Rows are points. Two turns around zero, p and q, are shown by what they do to some points. Write where each new point lands after one turn and then the other. Backwards means that the second turn is done in reverse. Each puzzle has new turns, and all numbers are rounded.

Turn p:
[-0.1 -4.4] => [-1.8 -4.0]
[-0.9  2.0] => [0.0 2.2]
[1.0 2.3] => [1.8 1.7]
Turn q:
[-3.2  0.2] => [-3.2 -0.3]
[-1.3 -0.6] => [-1.2 -0.8]
[ 3.0 -1.4] => [ 3.2 -0.9]
[-2.3 -0.9] => [-2.1 -1.2]
[3.8 2.7] => [3.4 3.2]
Where do these land?
q, then p backwards: [2.3 2.3] => [0.7 3.2]
q, then p: [ 1.5 -0.7] => [ 1.3 -1.1]
q, then p: [-3.8 -1.6] => [-4.1 -0.6]

Turn p:
[-3.7 -0.1  1.6] => [-3.5 -1.7  1.0]
[ 1.4  0.5 -2.8] => [ 1.1  2.2 -2.0]
[-0.6 -1.2  4.4] => [-0.1 -3.5  3.0]
[ 1.2  0.0 -2.7] => [ 1.0  1.7 -2.2]
[-1.8 -2.2 -1.9] => [-1.4 -1.1 -2.9]
[3.5 3.1 1.5] => [2.9 2.4 3.2]
Turn q:
[-1.1  4.0  3.6] => [5.1 1.9 0.7]
[ 0.8 -2.0  2.0] => [ 0.2 -2.1  2.0]
[-1.1 -1.0 -1.9] => [-2.2  0.9 -0.2]
[ 1.4 -1.0 -3.7] => [-3.1 -0.7 -2.6]
Where do these land?
p, then q backwards: [ 1.6 -3.6  0.6] => [3.6 0.9 1.5]
p, then q: [-3.8  0.3 -5.8] => [-2.4  5.9 -2.7]
q, then p: [ 0.6 -0.5  2.9] => [ 2.2 -1.9  0.9]
q, then p: [2.4 0.9 1.5] => [ 2.4 -0.8 -1.5]
q, then p: [-1.2  1.7  1.4] => [1.6 1.3 1.4]
q, then p backwards: [ 0.4  1.2 -0.6] => [ 0.4 -0.5 -1.2]

Turn p:
[-1.4  0.2  1.7 -2.8] => [ 1.1  0.0  3.4 -0.3]
[ 2.1  1.8 -3.1 -1.6] => [ 0.8 -3.3 -1.5 -2.4]
[0.4 1.4 1.5 0.8] => [ 1.1  1.7 -0.4 -0.7]
[ 1.2 -6.4  0.1  2.1] => [-1.5 -0.6 -1.5  6.5]
[-2.3  3.0 -0.2  1.5] => [-1.6  2.2  0.0 -3.0]
Turn q:
[-3.1  2.8  1.0  1.2] => [-1.8  3.9  0.0 -1.2]
[-2.2  2.4 -0.9 -0.3] => [-2.2  1.6 -1.2 -1.6]
[ 2.1 -1.2 -1.7  2.7] => [ 1.8 -0.5 -2.0  2.9]
[ 1.1 -1.7 -1.6  0.7] => [ 0.4 -1.5 -0.9  1.9]
[ 0.4  3.0  3.2 -2.3] => [ 1.3  1.3  1.6 -4.3]
[ 1.5 -0.9  3.0  2.2] => [3.0 1.5 1.9 1.5]
[ 0.2 -4.4 -3.0 -4.2] => [-2.4 -6.3  0.7  0.7]
Where do these land?
q, then p: [ 0.5 -2.5  0.7  2.0] => [ 0.2  2.2 -2.3  0.9]
p, then q backwards: [0.5 1.4 2.0 2.5] => [-0.1  2.6  0.4  2.3]
p, then q: [-3.0 -2.1 -6.4 -2.9] => [-4.3 -0.9  5.7  3.4]
p, then q: [ 3.2 -0.2  1.2  1.3] => [ 1.5 -0.8 -3.2  0.8]
p, then q: [-0.5  3.7  1.7 -1.2] => [ 1.6 -1.4  0.7 -3.6]
p, then q: [-0.8 -0.5  0.7 -1.7] => [1.1 0.6 1.6 0.1]
